Each point is reached from the start by the listed moves, each made 0, 1 or 2 times, or once backwards (-1), plus a little noise. Is the number of moves made odd or even? Then give how often each move was made.

Moves:
(1): [ 0.75 -0.04  0.26  0.02]
(2): [0.21 0.66 0.08 0.15]
Start: [-0.21  0.04 -0.14 -0.28]
Points:
[ 0.54  0.00  0.13 -0.27] -> odd (1, 0)
[-0.40 -0.61 -0.22 -0.43] -> odd (0, -1)
[-0.76  0.75 -0.31 -0.15] -> even (-1, 1)

Moves:
(1): [ 0.49  0.17  0.10 -0.10  0.02]
(2): [-0.10  0.36  0.01 -0.05  0.07]
(3): [-0.09  0.09  0.44 -0.07 -0.11]
(4): [0.04 0.02 0.15 0.47 0.10]
Start: [-0.13  0.08  0.19 -0.26 -0.08]
Points:
[-0.75  0.52 -0.47 -0.69  0.03] -> odd (-1, 2, -1, -1)
[ 0.75  0.80  0.43 -0.51  0.05] -> odd (2, 1, 0, 0)
[-0.45 -0.15 -0.05  0.86  0.18] -> even (-1, 0, -1, 2)
[-0.87  0.60 -0.04 -0.75 -0.07] -> even (-1, 2, 0, -1)

Moves:
(1): [ 0.45  0.25  0.27 -0.13  0.40  0.23 -0.02 -0.11  0.24  0.03  0.02 -0.07]
(2): [-0.28  0.36  0.15 -0.05  0.03  0.15 -0.01 -0.07 -0.13  0.12  0.03 -0.13]
(3): [-0.15 -0.28  0.55 -0.05 -0.05  0.05  0.17  0.07  0.21  0.22  0.26  0.07]
(4): [-0.06  0.11  0.01  0.31  0.02  0.07  0.05 -0.22  0.23  0.06  0.01  0.01]
(5): [-0.18 -0.11 -0.09  0.15  0.42 -0.19 -0.07 -0.24  0.03  0.07  0.02  0.07]
(6): [-0.14 -0.11  0.07  0.02  0.09  0.49  0.05  0.09  0.02 -0.02 -0.10 -0.02]
(7): [-0.01 -0.07  0.09 -0.10 -0.04  0.08  0.47 -0.09 -0.06  0.07  0.03 -0.08]
(8): [ 0.03  0.01 -0.07  0.27  0.24 -0.13  0.27  0.54 -0.17  0.21 -0.26 -0.23]
(9): [-0.20 -0.08 -0.20 -0.15 -0.08  0.05  0.02  0.16  0.33 -0.04 -0.02 -0.10]
Start: [ 0.41 -0.16 -0.17  0.11 -0.10  0.17 -0.29 -0.24 -0.26 -0.05  0.11 -0.25]
Points:
[ 1.62  0.04  0.04  0.73  1.78 -0.69 -0.77 -0.49 -0.02  0.24 -0.01 -0.19] -> odd (2, -1, 0, 0, 2, -1, -1, 1, -1)
[ 0.60  0.71  0.28 -0.11  0.42  0.66  0.72 -0.92  1.08  0.31  0.30 -0.84] -> even (2, 1, 0, 2, 0, -1, 2, 0, 2)
[ 0.37 -0.46 -1.26  0.89  0.41 -1.24 -1.08 -0.75 -0.85 -0.29 -0.05  0.22] -> even (-1, -1, -1, 0, 2, -1, -1, 0, -1)

Moves:
(1): [ 0.18 -0.22  0.04  0.05 -0.01 -0.26 -0.05  0.10  0.06 -0.33 -0.25  0.08
 -0.03  0.10]
(2): [ 0.13  0.26  0.02  0.13  0.09 -0.01 -0.14  0.07 -0.10  0.09 -0.16  0.16
  0.07  0.02]
(3): [-0.18 -0.01  0.30 -0.05 -0.11 -0.18 -0.09 -0.28 -0.18  0.06  0.02  0.14
  0.20 -0.22]
(4): [-0.13 -0.15  0.01  0.40  0.21 -0.20  0.11 -0.23  0.03 -0.11  0.00  0.27
 -0.09  0.06]
(5): [ 0.29 -0.19 -0.02 -0.18  0.33 -0.13 -0.38 -0.13  0.05  0.07 -0.07 -0.21
 -0.16 -0.26]
(6): [ 0.15 -0.19  0.27  0.15 -0.10  0.24  0.09  0.03 -0.06 -0.23 -0.02 -0.08
 -0.22 -0.17]
(7): [-0.14 -0.03  0.15 -0.09  0.23 -0.08  0.34 -0.01 -0.07  0.01 -0.03 -0.16
  0.02  0.02]
(8): [-0.36  0.05  0.06 -0.03 -0.14 -0.16 -0.25  0.32  0.16 -0.11 -0.13 -0.13
  0.05 -0.13]
(9): [-0.01  0.11  0.11 -0.06 -0.12  0.34  0.13 -0.18  0.46  0.14 -0.09  0.12
 -0.13 -0.10]
(10): [ 0.18 -0.03 -0.06  0.08 -0.04 -0.08  0.26  0.14 -0.08  0.23  0.01  0.07
  0.08 -0.32]
(11): [ 0.15  0.10  0.02 -0.12  0.22 -0.08  0.07  0.12  0.03 -0.20  0.28  0.00
 -0.03 -0.06]
(12): [-0.20 -0.08 -0.32 -0.10  0.02  0.11  0.09  0.27 -0.25 -0.10 -0.06  0.37
 -0.16 -0.27]
Start: [ 0.16  0.19  0.11 -0.06  0.17 -0.03  0.05  0.17  0.22  0.00  0.10  0.17
  0.16  0.15]
Points:
[ 0.59 -0.22  0.49  0.44  0.97 -0.54  0.04  0.85  0.78  0.20 -1.32 -0.14
 -0.32 -1.03] -> even (1, 2, -1, 1, 2, 1, 2, 2, 1, 2, -1, 0)
[-0.07  0.72 -0.71 -0.15  0.77 -0.67  0.48  1.98 -0.02 -1.06 -0.39  1.24
  0.11  0.26] -> odd (2, 2, -1, 0, -1, -1, 1, 1, 0, 0, 2, 2)
[ 1.16 -0.76  0.16 -0.02  0.56 -0.13  0.94  0.77 -0.64 -1.17  0.69  0.38
 -0.45 -0.60] -> even (1, -1, 0, 0, 0, 2, 0, -1, -1, 1, 2, 1)
[-0.64 -0.10  0.35  0.29  1.09 -0.51  0.29  0.31  1.16 -0.28 -0.41 -0.11
 -0.32 -0.09] -> odd (0, 0, -1, 2, 1, 0, 2, 2, 1, 0, 0, 0)
[ 1.31  0.22  0.54  0.90  0.72 -0.48 -0.61 -0.23 -0.12 -0.83  0.10  0.46
  0.06  0.92] -> odd (1, 2, 0, 1, 0, 1, -1, -1, -1, -1, 1, -1)
[ 0.93  0.51  0.43  0.12  0.15 -0.28 -0.44 -0.25  0.10  1.08  0.25  0.14
  0.60 -0.81] -> even (-1, 1, 1, 0, 1, 0, -1, 0, 0, 2, 0, -1)

Moves:
(1): [ 0.33 -0.04  0.13 -0.06 -0.08  0.13 -0.17  0.05  0.10 -0.01  0.02 -0.16
 -0.04  0.07  0.21  0.19 -0.02 -0.07  0.10  0.05]
(2): [ 0.04  0.28  0.07 -0.12 -0.06 -0.08  0.05  0.20  0.18  0.10  0.01  0.03
 -0.10 -0.05 -0.11 -0.04  0.00 -0.07  0.00  0.00]
(3): [ 0.00  0.05  0.59  0.07  0.05  0.21  0.02  0.12  0.06  0.11 -0.03  0.04
  0.08 -0.06 -0.04  0.14  0.01  0.06  0.21  0.01]
(4): [-0.01  0.21  0.06  0.28  0.00 -0.09 -0.06 -0.22 -0.03 -0.12  0.10  0.02
 -0.08  0.13  0.01  0.08 -0.07 -0.06  0.10 -0.19]
(5): [ 0.02 -0.05  0.09 -0.01  0.40  0.09 -0.08 -0.12  0.03  0.06  0.18 -0.10
  0.06 -0.14  0.00  0.00  0.11 -0.02 -0.04 -0.11]
(6): [ 0.00  0.14 -0.17  0.07  0.15  0.42 -0.14 -0.02  0.09  0.01 -0.16  0.12
  0.00  0.13 -0.09 -0.14  0.05 -0.21  0.07 -0.05]
(7): [ 0.16 -0.01  0.14  0.13  0.05 -0.01  0.28  0.05 -0.01  0.03  0.03 -0.06
  0.02  0.02  0.06  0.04 -0.03  0.00 -0.10  0.05]
(8): [ 0.02 -0.16 -0.04  0.11 -0.02 -0.04 -0.06  0.27  0.04 -0.04 -0.12 -0.17
  0.04  0.02 -0.12  0.07  0.07  0.00  0.01 -0.14]
(9): [-0.04 -0.12 -0.01  0.10 -0.03 -0.04  0.13  0.00  0.23 -0.16  0.13  0.04
 -0.02 -0.08 -0.01  0.04  0.02 -0.01  0.15  0.10]
(10): [-0.01  0.09 -0.08  0.07 -0.15  0.07 -0.01 -0.16  0.03  0.44  0.10 -0.15
  0.02  0.15 -0.04  0.16  0.01  0.19 -0.02 -0.09]
(11): [-0.03 -0.05  0.00 -0.14 -0.09  0.12  0.05  0.13 -0.14  0.02  0.32 -0.05
  0.02  0.18 -0.01  0.03  0.06 -0.01 -0.17 -0.02]
(12): [ 0.04 -0.01 -0.05  0.00  0.03 -0.03 -0.08  0.10  0.11  0.06  0.11  0.21
 -0.07  0.04  0.12  0.00 -0.08  0.14  0.01 -0.09]
(13): [ 0.21 -0.06 -0.03  0.01 -0.09 -0.10  0.06  0.00  0.01  0.03 -0.03  0.02
  0.46 -0.06 -0.07 -0.13  0.14 -0.04 -0.06 -0.11]
(14): [-0.10 -0.07  0.14  0.00 -0.07 -0.10  0.02  0.01  0.18  0.00 -0.06 -0.07
 -0.10  0.27  0.04 -0.18  0.15  0.08 -0.07 -0.03]
(15): [-0.11  0.07  0.02  0.01 -0.06  0.09 -0.02  0.11  0.10 -0.05  0.00 -0.13
 -0.01 -0.15  0.31 -0.08  0.04 -0.11 -0.14 -0.03]
(16): [-0.11  0.11 -0.06 -0.12  0.18 -0.03  0.05 -0.12  0.03 -0.17 -0.11  0.02
  0.01  0.19  0.15  0.34  0.03 -0.02 -0.06 -0.07]
(17): [ 0.11  0.09 -0.03  0.07 -0.12 -0.15  0.06  0.01 -0.20 -0.18 -0.08  0.10
 -0.15 -0.18 -0.02 -0.03  0.41  0.06  0.13  0.08]
(18): [ 0.05  0.09  0.04 -0.05 -0.09  0.07 -0.04 -0.11  0.05 -0.20  0.01 -0.18
  0.03 -0.08  0.01  0.08 -0.10  0.27 -0.13 -0.09]
(19): [ 0.00 -0.02 -0.07 -0.02  0.09  0.04  0.04  0.07 -0.03 -0.05 -0.03 -0.17
  0.05  0.09  0.09 -0.07 -0.05  0.09  0.20 -0.03]
(20): [-0.09  0.15  0.01  0.12  0.14 -0.09 -0.08  0.10 -0.07 -0.01 -0.01  0.01
  0.19  0.06  0.04  0.03  0.07 -0.01 -0.11  0.32]
Start: [-0.10 -0.02 -0.21  0.26 -0.34 -0.05 -0.12 -0.14  0.07 -0.02  0.00  0.23
  0.11  0.19  0.25  0.02  0.06 -0.04 -0.23 -0.05]
Points:
[ 1.09  0.58  1.43  0.40 -0.57 -0.26 -0.16 -0.63  1.14  0.70  0.47 -0.71
 -0.56  0.36  0.33  0.85  0.41  1.25  0.16 -0.97] -> odd (2, 2, 1, 1, 2, -1, 1, 0, 0, 2, -1, 1, 0, 2, -1, 0, 1, 2, 0, -1)
[-0.04  0.30 -0.64  0.60 -0.72 -1.44  0.24  0.39  0.76 -0.31 -0.45  0.34
  0.13  0.66 -0.02  0.87  0.50  0.30  1.07 -0.49] -> odd (0, 2, 0, 1, -1, -1, -1, 2, 2, 1, -1, 1, 1, 0, -1, 2, 1, -1, 2, 0)
[ 0.72  0.29 -0.26  0.64  0.17  0.22 -0.44 -0.15  0.51 -0.20  1.13  0.88
 -0.92  0.71  0.55 -0.09 -0.24 -0.68  0.30 -0.01] -> odd (2, 1, -1, 2, 1, 1, 1, -1, 1, -1, 1, 2, -1, 0, -1, -1, 0, -1, 0, 0)
[ 0.57 -0.69  0.41  0.87 -0.09  0.26 -0.29 -0.38  0.85  0.01 -0.23  0.22
  0.73  0.27  0.56 -1.03  0.30 -0.91 -0.33 -0.70] -> even (1, -1, 0, 1, 1, 1, 1, 0, 0, -1, -1, 0, 2, 2, 1, -1, -1, -1, -1, -1)
[ 0.34 -0.56  1.25 -0.03  0.50  0.15 -0.16  0.56  0.78  0.54  0.58 -0.47
  0.97  0.79  0.97  1.31  0.84  0.29  0.10 -0.06] -> even (2, 0, 2, -1, 2, -1, 0, 1, 1, 1, 1, 1, 1, 1, 0, 2, 0, -1, 1, 1)
[ 1.07  0.98  1.76  0.34 -0.20  0.43  0.30 -0.10  1.29  0.04 -0.01  0.39
  0.24  0.57  1.03  0.52  0.99 -0.44 -0.15 -0.77] -> odd (2, 2, 2, 1, 1, 1, 2, -1, 0, 0, 0, 1, 2, 2, 1, 2, 1, 0, -1, -1)
[ 0.10  0.32  0.28  0.19  0.38  0.46 -0.23  1.36 -0.17  0.65  0.43  0.66
  0.43  0.51  0.20 -0.02  0.93 -0.21 -0.63  0.38] -> even (0, 1, 1, -1, 1, 1, 1, 1, -1, 0, 2, 2, 0, 0, 0, 0, 1, -1, 0, 2)
[ 0.77  0.65  1.76  0.67  0.50 -0.05  0.53 -1.14  0.81  0.28  0.93 -0.23
  1.19  0.53  0.42  1.58 -0.21  0.35 -0.09 -0.79] -> odd (1, 1, 2, 2, 2, -1, 2, -1, 1, 1, 0, 0, 2, 0, -1, 2, -1, 1, 0, 0)
[-0.23  1.25 -0.31  0.81 -0.36  0.57  0.15 -0.20  1.28  0.46  0.37  0.29
 -0.69  2.24  0.14  1.17 -0.62  0.30 -0.31 -0.95] -> odd (0, 2, 0, 2, -1, 2, 2, 1, 1, 2, 1, 2, -1, 1, -1, 2, -1, 1, 0, 0)
[-0.24 -0.45  0.16  1.02 -0.64  1.15 -0.08  0.63  0.38  0.21  0.76 -0.52
 -0.34  0.55  0.70  0.07 -0.01  0.02  0.04 -0.87] -> even (0, -1, 1, 1, 0, 1, 1, 2, 1, 1, 2, 1, -1, 0, 2, -1, 0, 0, 1, -1)
